Each point is reached from the start by the listed moves, each made once or not at all, plus a little noise. Is the number of moves made odd or even? Then give how often each move was made.

Moves:
(1): [-9.9  5.9 21.5 -8.5]
(2): [-11.9   7.4   2.9  24.3]
(3): [-21.4  -4.2   8.8 -30.9]
Start: [ 3.9 -5.2  1.0  3.6]
Points:
[-39.2   4.1  35.0 -11.5] => odd (1, 1, 1)
[-26.5  -2.6  31.0 -35.8] => even (1, 0, 1)
[-17.7  -9.7   9.6 -26.1] => odd (0, 0, 1)

Moves:
(1): [ 26.1 -27.3  11.3   0.1 -21.5  10.4   7.9  -8.6 -11.9  24.0  11.2   6.9
  17.2]
(2): [10.9 28.9 13.0  3.7 -6.7 -0.7  0.0 -5.3  3.8 43.6 -8.3  4.0 -5.9]
(3): [ -3.9  -0.9  15.3   1.3 -27.2   7.8   6.5 -29.0   8.0 -13.5   1.6  -9.6
  -0.2]
(4): [  4.4  -8.1   8.1  24.9  -3.0  19.8   2.8   0.6  -9.0   5.7 -10.0   1.9
  -4.9]
(5): [  9.5  -3.5   0.7 -13.0   4.9  20.7   1.9   3.2  -9.5   9.7 -13.1  -0.7
 -15.0]
(6): [ -3.9  17.8  -9.4 -12.8   2.4  11.1 -21.8 -28.8 -23.3  22.9  27.8  -8.1
   1.0]
(7): [-14.1 -12.1  11.6  -8.5   0.0   3.1   7.8   5.0 -17.6  -0.5  -8.1   0.4
  -6.7]
(8): [ 15.4  10.3  -6.4   6.8  -2.9  -3.6   0.4  12.7  -7.6 -12.5   0.8   4.1
  -0.4]
(9): [  1.6   9.1 -17.3   2.9 -22.0   9.1  19.0  12.2  -6.5  -2.4   1.1  -9.8
 -11.4]
(10): [-0.2  2.8 18.7 -2.5  0.9  2.3 18.5 -0.8  3.9  8.0 16.4  0.1  5.7]
(11): [ 12.8   7.9   2.0  14.8   1.9  -9.0   6.9 -13.7  13.6   2.5  -2.4 -12.1
  -0.3]
Start: [-19.5 -15.1   7.6 -11.9  14.2   4.1   6.7  -0.1   5.5  14.0 -18.5  -6.6
  -2.6]
Points:
[ -7.9  -0.1   9.5   6.4 -33.7  12.4  38.7 -28.3  22.2   2.0 -16.3 -36.0
 -12.9] => odd (0, 0, 1, 0, 0, 0, 0, 0, 1, 0, 1)
[-32.2 -11.1  44.8 -48.2  -3.9  48.5  18.9 -50.2 -34.5  38.5   7.3 -23.6
 -14.9] => odd (0, 0, 1, 0, 1, 1, 1, 0, 0, 1, 0)
[ 21.3 -43.4  53.3  24.4  -9.3  24.6  51.9  -4.5 -24.8  41.2 -10.5  -6.7
   9.3] => even (1, 0, 0, 1, 0, 0, 1, 1, 0, 1, 1)
[ 21.4 -42.9  28.2   1.7 -26.9  64.4  55.6   5.2 -29.9  58.6 -11.6  -7.8
 -11.8] => odd (1, 0, 0, 1, 1, 0, 0, 0, 1, 1, 0)
[ 10.0  -6.1  -7.2   8.6  -7.9  50.3  30.1  29.2 -25.9  14.4 -40.9 -10.9
 -36.1] => even (0, 0, 0, 1, 1, 0, 0, 1, 1, 0, 0)
